Every row gives one point. To make a cloud, some directions were put in groups of two or more. Within a group, all points are equally far from the middle, so they leave a hole (a ring in 2 directions, a hollow ball in 3). The other directions are filled evenly. Then the cloud was stretched, turned, moved and blurred a little. How many holes are there, and how many directions does each take, smallest first?

Cloud:
array([[ 33, -81],
       [ 59,   4],
       [-23,  21],
       [ 48,  17],
       [ 49,  16],
       [-17, -80],
       [-27, -74],
       [-44,  -4],
       [ 40, -77],
       [  0,  30],
       [ 21,  30],
       [  4,  31],
       [-45,  -6],
       [-49, -31]])
Holes: 1 (2)

Cloud (21 x 3):
array([[ 23,   6,  20],
       [-75, -49,  41],
       [-53,  55,  19],
       [ 34, -16,  35],
       [-38,  59, -32],
       [ -8,  64, -32],
       [-61,  -7,   8],
       [-16, -22, 114],
       [-38,  36,  -7],
       [-13,   4, -53],
       [ 15,  16, -24],
       [-65,  61, -29],
       [-28,  -4,  77],
       [  0,   1, -60],
       [ 49,  37, -40],
       [ 62,  30, -68],
       [  2, -20, -18],
       [ 18,  54, -17],
       [  9, -41,  89],
       [ 42,  14, -41],
       [ 29, -34,   3]])
Holes: 0

Cloud (21 x 3):
array([[  -2,   15,  -54],
       [ -33,    6,  -85],
       [ -29,   46,   -4],
       [  -3,   25,  -19],
       [  60,   -3,   46],
       [  72,    6,   70],
       [ -37,  -47,  -47],
       [ -21,  -31,   17],
       [   4,   17,  -53],
       [ -43,   35,  -27],
       [-109,   11,   21],
       [ -21,  -23,    3],
       [  24,  -18,   45],
       [ -14,   44,  -77],
       [  49,   26,  -43],
       [ -71,  -29,  -26],
       [ -63,   30,  -32],
       [   5,   37,  -75],
       [ -29,  -17,  -85],
       [  12,   -8,   18],
       [ -33,   35,   53]])
Holes: 0

Cloud, 30 rows:
array([[-67, -56,  54,  72],
       [ 44, -64, -43,  38],
       [ -6,   0, -10, -76],
       [  4, -66,  25, -68],
       [-58,  -2, -23,  64],
       [-35, -87,  -8, -27],
       [ 27, -51,  -9, -35],
       [ 21, -20,  82,  83],
       [ 22,  30, -27,  36],
       [ 40,  -6, -20, -32],
       [ 33,  19,  -3,   8],
       [ 59, -74,  -5,   7],
       [-47,   1,  12, -28],
       [-51,  -7,  35, -61],
       [ 31, -11,  64, -14],
       [ 47, -41,  -4, -51],
       [-43,   1,  61,  16],
       [ 73, -77, -20, -13],
       [-52,  27,  -5,   1],
       [ 75, -46,  -3, -27],
       [ 30,  24,  -5,  59],
       [-22, -59,  55,  53],
       [-10,  28, -30,  -6],
       [ 29, -52,  52, -32],
       [  3,  42,  41,  39],
       [ 72, -38,  -2, -42],
       [  2,  41,  45, -13],
       [ 64,  21, -11, -26],
       [-58, -32,  12,  35],
       [-44,  31,  73,  -9]])
Holes: 0

Cloud, 26 rows:
array([[ -61,   10,  -66,  -35],
       [  -8,    5,  -80,  -44],
       [  35,  -40,  -73,   42],
       [ -61,   11,  -61,  -37],
       [ -10,  -68,    3,    0],
       [ -17,  -10,   13,   65],
       [   9,    0,   71,   21],
       [   5,   -9,   55,   46],
       [  -2,   -7,   30,   62],
       [   2,   26,   66,  -14],
       [ -27,    6,  -13,   62],
       [  52,  -35,   29,   -2],
       [ -15,   35,  -27,   47],
       [  -7,  -52,  -10,  -27],
       [   6,  -80,   -5,    8],
       [ -10,    3,    7,   64],
       [  11,   17,  -39,  -50],
       [ -72,   51,  -32,  -23],
       [ -56,   -3,  -99,   13],
       [ -15,  -18, -116,    5],
       [  48,  -50,  -42,   46],
       [ -58,   64,    1,  -30],
       [  51,  -60,  -29,   44],
       [ -20,  -16,   58,   25],
       [   0,   54,  -55,   -2],
       [  44,  -68,    3,    4]])
Holes: 2 (2, 2)

Cloud, 31 rows:
array([[-24, -67, -20,  38],
       [ 73,  19,  -7,  31],
       [ 11, -60,  38, -42],
       [-51, -32,  42,  -3],
       [ 14, -62,  38, -41],
       [-62, -50,  22, -19],
       [ 77, -15,   4,  18],
       [-50,  39, -31,  31],
       [-27, -28,  20,  56],
       [ 51, -65,  20,   8],
       [ 58, -50,   7, -35],
       [-43, -67, -72, -26],
       [-77, -15, -14,  -7],
       [ 70,  10,  25,  37],
       [-44,  45, -32,   9],
       [-71,   9, -29,  -3],
       [-15, -43, -84, -15],
       [ 51, -52,  26,  23],
       [-28, -82,  24, -36],
       [ 72,  10, -17,  24],
       [ 63, -41,  23,  21],
       [ 11, -17, -65, -43],
       [-63, -12,  25,  24],
       [-29, -77, -36,  23],
       [ 21,  12, -24, -46],
       [ 35, -16, -52, -41],
       [ 34,  63, -20,  41],
       [-77, -35, -14, -18],
       [ 39, -14, -39, -45],
       [-71, -63, -17, -31],
       [-19, -73, -13,  34]])
Holes: 2 (2, 2)
